Every row gives one point. The window is the flat piece filled in between its corners: a triangle in 3 columns, a solid with four corners in 4, and so on. A path goes straight from each point to the next, and from the last back to the first. List the points from which the path goes on through the window.
In the rows, zero is written as 128.

Window (3 x 3):
[[103 163 109]
 [104 126  84]
 [169 152 178]]
Path:
(1): [174 160 141]
(2): [145 147 171]
(3): [ 86 109  96]
(4): [121 143  83]
(5): [120 157  54]
(6): [ 99 118 109]
(7): [ 95 108 116]
(8): [127 153  76]
(9): [130 158  74]
(10): [ 92 128 136]
(11): [134 133 162]
(12): [164 146 137]
Through the window after points: 1, 3, 5, 7, 9

Window (6 x 6):
[[151  90 158 156 178 149]
 [162 134  79 106 107 119]
 [172 120 147 161 133 116]
 [ 87 177 127 115  73 119]
 [112 116 129 178 151 114]
 [ 85 222 134 130 116 116]]
Path:
(1): [ 95 158 160 108 134  75]
(2): [ 96 170 166 110 131  89]
(3): [125 146 121 199 125 157]
(4): [147  88 128 194 152 167]
(5): [130 132 163 120 165  95]
(6): [ 95 147 143 111 115  85]
(7): [117 154 120 160 103 141]
(8): [106 175 113 140  96 144]
(9): [107 169 140 100 112  76]
(10): [102 142 121 130 123 104]
(11): [ 94 161 118 145 126 154]
(12): [110 195  86 138  79 160]
Through the window after points: 4, 6, 8

Window, 8 rows:
[[127 171 133 179 108 111 102 110]
 [134 130 190 129  50 113  74 108]
 [128 154 137 132 135 130 191 134]
 [110 119 173 160 165 103 150 102]
 [ 95 121 102 114 158 142 169 121]
 [198 189 102  86 117 141  69 164]
 [177 178  88  87  98  91  79 189]
 [ 99 183 146  95 140 117 145 126]]
Path:
(1): [109 142 156 157 130 130 116 157]
(2): [141 133 131 111 138 151  93 182]
(3): [176 191 136  70  93  98 121 103]
(4): [155 152 138 100 133 108 159 111]
(5): [113 139 132 125 137 148 115 175]
(6): [120 159 125 123 126 166 102 192]
(7): [137 152 108 104 133 113 134 125]
(8): [163 152 126 111 143  81 133  87]
Through the window after points: 6, 8

Window (9 x 9):
[[171 139 130 158  79 176 135 158 105]
 [190 178 152 123  93 168  76 115 115]
 [ 89 133 133 152 189 107 126 131 159]
 [105 206  92 169  85 142 160 163 155]
 [127  86 136  99  67  85 207 143 111]
 [117  67 174  94  59 148 201 110 124]
 [183 160 135  98 193 147 136 111 123]
 [113 129 107 101 164 149  99 140 152]
 [ 95 151  63 173 138 119 142 113 160]]
Path:
(1): [169  88 123 114 104 110 185 126 185]
(2): [149 138 107 148 110 144 149 145 155]
(3): [102 148 111 143 143 130 130 108  97]
(4): [ 97 144 144 123 136 155 134 134  93]
(5): [151 121 105 161  98 104 127 133 216]
(6): [157 122 120 128 141 147 124 139 211]
(7): [ 91 141 110 105 147 142 117 134  99]
(8): [112 136 128 119 126 150 129 145  72]
(9): [151 140 108 136 114 137 139 136 193]
(10): [178 123 130 150 117 127 135 133 183]
(11): [ 81 167  97 114 121 157 121 124  75]
(12): [117 149 137  77 126 135 122 146  66]
(13): [156 121 140 130 113 150 139 136 154]
(14): [190 123 121 134 109 113 147 136 196]
(15): [ 60 133 124 132  78 160 142 131  68]
(16): [116 135 137 109 101 117 159 140  85]
Through the window after points: 2, 6, 8, 10, 16

Window (11 x 11):
[[148  62 189 131 140 130 165 189 199 135 171]
 [ 62  92 142 168  90 158 118 102 141 132 148]
 [147 164 154 125 161 161 114 141 203 148 136]
 [103 130 135 138 125 140 122 127  51 100 130]
 [187 128  99 116  95  84 104 128  92  90 141]
 [122 142 133 129  96 118 155 173 122 185 134]
 [147 136 131 137 147 134  66 133 129 169 135]
 [168 115 139  47 157 123 158 151 131 148 137]
 [116 120  54  82 159  83 200 172  59 130 125]
 [147 162 164 113 143  89  68 126 168 138 122]
 [101 121 125  84 133 144  78 155 145  68 175]]
Path:
(1): [135  96 137 104 124 132 124 172 119 123 114]
(2): [151 126 141 128 136  80 145 124 147 134 202]
(3): [158 136 165 115 153 104 159 128 154 134 220]
(4): [132  83 150 108 131 141 137 175 146 132 116]
(5): [111  79 128 103 109 134 126 191 138 125  85]
(6): [143 134 142 122 135 116 153 137 143 121 187]
(7): [117 151 137 109 146 131 130 110 131 146 185]
(8): [102  96 139 145 114 142 121 179 128 128  80]
Through the window after points: 3

Window, 12 rows:
[[122  54  91 128 115 134 134  71 130 128  27 100]
 [102 115 117  80 135 159 112 118 202 155 160 158]
 [ 84 141 113 132 140 162 118 118 167 179 109 173]
 [122  96 157 209  74 105 128 106 102 106 195  61]
 [133 113 132 110 102  37 142 124  81 162 162 111]
 [167 116 172 123  70 103 157 125 138 180 145 148]
 [142 173 200  96 134 145 121 161  73  97 147  98]
 [140 117  93 144  88 135 168 125  62  53  75  58]
 [160 140  94 133 122  54  89  95 175 160 155  97]
 [ 99 114 142 166 131 103  94 177 137  77 155 135]
 [165 102 104 148 188 130 146 138 163 172 121 120]
 [128 121  89 109 111 109  50 168  92 118 146 115]]
Path:
(1): [104 131 118 123  98 116 154 163 112 138 114  48]
(2): [165 114 106 142 108 111 123  94 110  93 115 122]
(3): [164 115 103 148 153 126 121  92 124 132 145 159]
(4): [ 98 133 130 123 123 115 119 162 168 166 116  92]
(5): [103 132 153 109 102 121 115 146 129 135 135  96]
(6): [150 138 140 120 110 120 115 108 105 117 149 154]
(7): [139 114 112 138 116 130 121 100 100  94 114 142]
(8): [102 139 108 128  99 136 174 171 122 134  91  31]
(9): [115 125 143 125 131  96 143 145 138 156 123  78]
(10): [177 127 124 146 108 127 133  80  97  94 154 147]
(11): [168 132 151 132 141 129 120  70 130 120 171 166]
(12): [114 102 121 120 123 118 120 150 160 174 117 121]
Through the window after points: 1, 3, 7

Window:
[[174 102 149 134 118 116 109 142 148 132 132 109  78 190]
 [128 180 126  51 138 117 187 120 159 108  98 142 153 149]
 [142 124 176 161 116 102 112 161 137 146 183  97 133 158]
 [111 191 129  79 147 132  93 115 108  89  73 131 166 146]
 [ 93 199 130 218 107 132 127 185 149 127 130 198  29 130]
 [118 106 152 170  87  58 115 162 103 150 120 145  87 152]
 [152 102 153 162  77 126 112 126 154 171 129 142 132 164]
 [122 112 102 128 119 142 130 131  84 160 132 116 116 182]
 [ 76 177  87  78 156  81 102  85 141 104 119 174 132 114]
 [111 180 112  79 156  99 105 128 136 165  88 128 128 109]
 [107 176  86  85 124 129 129 181 183  78 100 140 143 109]
 [132 108 141 189 103 111 122 101  89 144 126 114  73 109]
 [153 173 129 180 131 153 107 207 102 109 141 225  65  99]
 [ 77 100 170 111 126 123 136 140 164 141 117 140 100 141]]
Path:
(1): [130 152 123 119 101 162 106 152 136 134 131 155  84 139]
(2): [123 165 129 157 174  69 152 143 134 104 104 149 147 129]
(3): [119 149 102 143 206 109 114  89 137 141  92 123 138 180]
(4): [112 169 127  92 112 105 110 147 130 144 112 145 109  97]
(5): [133 206 178  81  89 183 105 149 148 140 151 172  84 139]
(6): [112 114  61 152 157  68 136 168 147  83  87 128 144 117]
(7): [109 155  98 179 139 106 122 162 129 110 105 162 119 135]
(8): [132 156 172 111 101 140 111 137 119 121 134 148  90 146]
(9): [140 143 144 102  95 133 109 125 130 109 130 141  96 143]
(10): [126 137 116 162 179  90 140 168 158 160  92 120 152 174]
(11): [101 123 133 136 152  92 134 142 148 155 109 153 149 141]
(12): [130 156 129 107  65 138 112 118 140 112 127 109  74 151]
Through the window after points: 3, 5, 9

Window, 14 rows:
[[123 124 118  78 140  97 108 160 122  78 189 170 115 203]
 [207 116 119 170 125  96 141  86 154 105 144 138 148 123]
 [122 143 121 136 112  97 122 130 154 135 214 158 183 158]
 [ 72 175 110  78 129 109 157 186 126  77 172 145 143 140]
 [100 142 140 101 176 180 127 176 158 116 143 117 132 140]
 [123 164 160  62 106 110 148 171 109 114 162 150 148 195]
 [ 67 106 135 131 139 179 132 130 111 130 111 145 152  93]
 [161  68 120 152  89 183 101 161 160 105 137  87 107 105]
 [187 143 113 186 102  61  86  80 145 148 132 112 113 139]
 [153  89 132 199 148 173 114 138  98 124 156  76 139  78]
 [131  63 109 147 145 168 159 142 132 165 128  81 102  88]
 [138 106 135 170 127  59 123 105 153 100 147  95 177 163]
 [106 163 136 132 107 120 155 116 138  93 189 148 120 197]
 [ 96 115 182 131 139 130 140 147 142 125 159 138 114  90]]
Path:
(1): [130 117 130 125 137 144 115 124 151 114 158  99 138 113]
(2): [151 129 147 115 132 139 129 107 144 109 146 114 144 129]
(3): [ 98 106  96 204 112  51 101 195 105 137 154 142  80 161]
(4): [ 86 130 155 148  87  78 144 184 149 170 133 205 145 149]
(5): [164 117 103 113 157 186 120 103 122  79 188  63 120 124]
(6): [131 131 127 105 138 115 107 116 152  90 172 104 114 113]
(7): [122  99 121 206 116 172 164 170 125 149 122 143 153 150]
(8): [143 136 133 179 108 125 141 181 115 156 145 177 137 136]
(9): [ 93 114 150  78 176 146 112  90 175  78 152  67 126 113]
(10): [134 111 132 119 152 129 119 119 127 105 158  99 144 133]
(11): [ 98 164 140 159 105 148 140 173 149 118 153 176 131 147]
(12): [115 115 135 149 132 123 137 163 143 135 158 134 150 146]
(13): [158 144 111  93 101 135 118  97 119  81 164 113 121 145]
(14): [181 134 167  83 161 101 108  76  75 165 174 123 151  72]
(15): [116  99  97 177 109 129 134 160 171 110 133 114 100 164]
(16): [137 103 134 174 112  98 136 171 139 104 128 132 143 186]
Through the window after points: 8, 14, 16

Window:
[[ 61  82 202 105 138 125 128 142 140  92 143  74 182 139]
 [120 148 139 116 117 105 133 138  52 124 120  88 132 138]
 [ 71  55 145 154 127  73 153 134 117 145 124 127 184 142]
 [ 66 125 108 134 227 104 153 129 172 190 142 175 123 114]
 [143 113 124 170 146 169 172 106 176 113 189  97 177 126]
 [144 112 209 121 169 138 102  83 134 121 102 107 122 146]
 [ 91 119 128 183 135  94 174  91 151 119 141  90 150 113]
 [153 130 126 171 151 128 119 111 110 139 206 121  97 100]
 [142 124 116  91 148 135 122  86 133 102 136 147  83 143]
 [126 129 116  82 156 109 173 167 118 126 150 175 138  66]
 [ 87 142 115 138 170 138 122  93 118  71 138 147 187 133]
 [ 72 171 202 139 154 130 112 146 126 110 167 152 122 170]
 [ 86 115 141 107 112 130 162  96  62 148 114 121 178  86]
 [139 112 128  90 148 129  95 115 160 164 101 154 118  90]]
Path:
(1): [132 136 189  95 209  78 149  89 111 116 182 147 173 132]
(2): [113 127 136 115 123 107 145 107 127 118 152 119 173 120]
(3): [ 54  97 162 206 213 145 134 114 156 106 104 106  90 135]
(4): [ 81 120 156 133 155 139 124 140 110  86 132 125 155 114]
(5): [139 130 140  83 130  76 162  95 143 176 164 112 150 157]
(6): [106 137 104  78 127 108 121  89 132 143 178 131 154 143]
(7): [131 118 141 144 156 127 142 124 123 136 116 139 123  94]
(8): [100 114  97 139 124 150 123 130 142 133 116 133 104 116]
Through the window after points: 2, 4, 8
